Rows are points. Two turns around zero, p and q, are shown by what they do to some points. Where does a point land after both, in the order given? Backwards means that the second turn is done in reverse. Each puzzle has new turns, and all numbers are rounded.
(in the rows, 128 means zero)

Turn p:
[ 97 134 140] => [ 95 136 128]
[167 139 138] => [161 137 152]
[131  68 112] => [133  68 114]
[117 172 122] => [123 173 119]
Turn q:
[136  93 126] => [137  96 141]
[100 141 170] => [100 157 161]
[165  95 145] => [166 106 156]
[129 145 115] => [128 138 109]
[110 166  84] => [108 143  73]
Where do these land?
q, then p backwards: [108  78 142] => [127  88 166]
q, then p: [114 116 159] => [104 131 154]
p, then q: [157 145  74] => [175 126  85]
p, then q: [154 144 121] => [155 143 124]
p, then q: [107 157 144] => [104 158 123]

Turn p:
[171 106 135 196 104 108] => [163 123 101 200 122 100]
[137 122 141 104 108 101] => [128 116 138 120  93 107]
[ 66  98 151 112 140 114] => [ 62 127 153 120 140 103]
[159 136 144 104 133 187] => [163 125 173 122 136 172]
[144 186 117 123 136 112] => [157 164 104  95 112 132]
[ 77 119  99 128 129 160] => [ 80 121 118 123 154 166]
[142 128 109 129 145 114] => [143 120 110 115 139 116]
Turn q:
[ 88 138 168 170 163 114] => [ 84 149 136 174 162 100]
[153  87  92 143 122 163] => [138  81 107 141 105 168]
[134 139  81 143 102 138] => [131 142 107 123  95 168]
[124 120 152 157 156 117] => [118 127 122 165 152 109]
[114 150 131  79 131 135] => [125 135 151  80 145 128]
[157 101  91 108 122 113] => [155 105  90 104 110 130]
[128 123 125  77  77 125] => [143 123 150  76  87 116]
[127 165 184 147 151 120] => [131 161 161 161 168 105]
Where do these land?
p, then q backwards: [ 94 151 134 140  96 137] => [100 145 105 161 112 134]
p, then q: [102 132 123 113 149 109] => [112 136 124  95 139 113]
q, then p: [164 108 171 122 133 133] => [157 117 139 153 135  85]
p, then q: [184  98 113 160 133 149] => [162  95  95 175 137 140]
p, then q: [189 166 120 156 100 105] => [189 147 105 137  88 161]
q, then p: [108  39 134 124 127 139] => [ 75  69 123 162 129  95]
p, then q backwards: [117 157 125  78 129 129] => [111 142 106  88 100 139]
p, then q backwards: [100 151 122 161 135 131] => [113 155 110 151 148 111]
q, then p backwards: [ 93 150 111  96 150 120] => [ 89 145 114 111 163 125]

Turn p:
[138 136 121 168 119 136 162  83] => [ 97 129 162 155 160 128 153 103]
[199 175 105 153 113 127 117 115] => [159 166 130 178 169 170 135 106]
[ 71 107 111  88 157 149 132 147] => [ 92 118  93  76 110 113 127 164]
[103 123 152  89 152 121 135 188] => [153 135 108  91  82 101 137 168]
[126 110 155 148 154 157 133  77] => [112  87 171 109 160 140 145 126]
[166 159 110 132 111  61 121 126] => [168 171 115 151 137 118 115  72]
[141 173 132 140 101 114  94 118] => [144 163 148 144 129 157  94 108]
[110 100 141  94 110 147 143 135] => [109 100 116 119  86 133 142 135]
[118 115 124 176 119 134 143 127] => [106 120 151 159 143 103 125 137]
[109  83 129  91 144 133 101 164] => [140  92  86  99 103 117 108 159]
Turn q:
[130 172 139 124 132 103 161 139] => [175 145 118 112 104 129 152 129]
[159 182 149 132  91  99 146 111] => [189 123 135 105  80 130 105 127]
[148 111  80 111 123 139 132 129] => [107 118  80 143 127 134 110 131]
[117 121 106 131 168 163  69 141] => [101 148 129 136 198 145 111 148]
[147 103 114  96  97 167 121 160] => [ 82 113 110 134 110 170 118 157]
[123 143 143 107 127 121 157  93] => [138 126 122  91 109 118 134  96]
[ 77 136 115 176 152 155  96 130] => [118 181 160 161 175 129 121 111]
[136 110 142 100  84  86 131 139] => [119 106 130 116  78 100 129 163]
[115  75 164 175 177 119 140 109] => [125  93 167 153 170  96 172  90]
Where do these land?
p, then q: [137 109 109 146 124  96  85 170] => [149 115 120 157 157 111  90 169]
p, then q: [142 133 143 123  83 110 140 159] => [151 121 146 154  94 131  94 123]
p, then q backwards: [152 131 156  65 112 161 150 140] => [147 143 152 104 112 140 187 170]
q, then p backwards: [ 88 151  95 161 149 104  93 154] => [139 172 100 178 143 114 135 166]
q, then p: [124 109 123 116 146 146 172  88] => [ 84 111 121 110 146 133 138  87]
q, then p: [ 96 112 115 100 142 144 138 130] => [ 91 153 124 103 125 118 134 125]
p, then q backwards: [176 129 202 129 123  87 148  86] => [130 144 198 183 141 125 176  96]
p, then q: [112 128 136 152 107 104  91 103] => [122 119 166 107 157 113 100 134]
q, then p: [128 112 128 151 151 174 138 156] => [ 98 119 158 126 154 124 153 162]
q, then p backwards: [124 164  72 137 142 155 127  93] => [143 152  78 118 118  88  89 118]
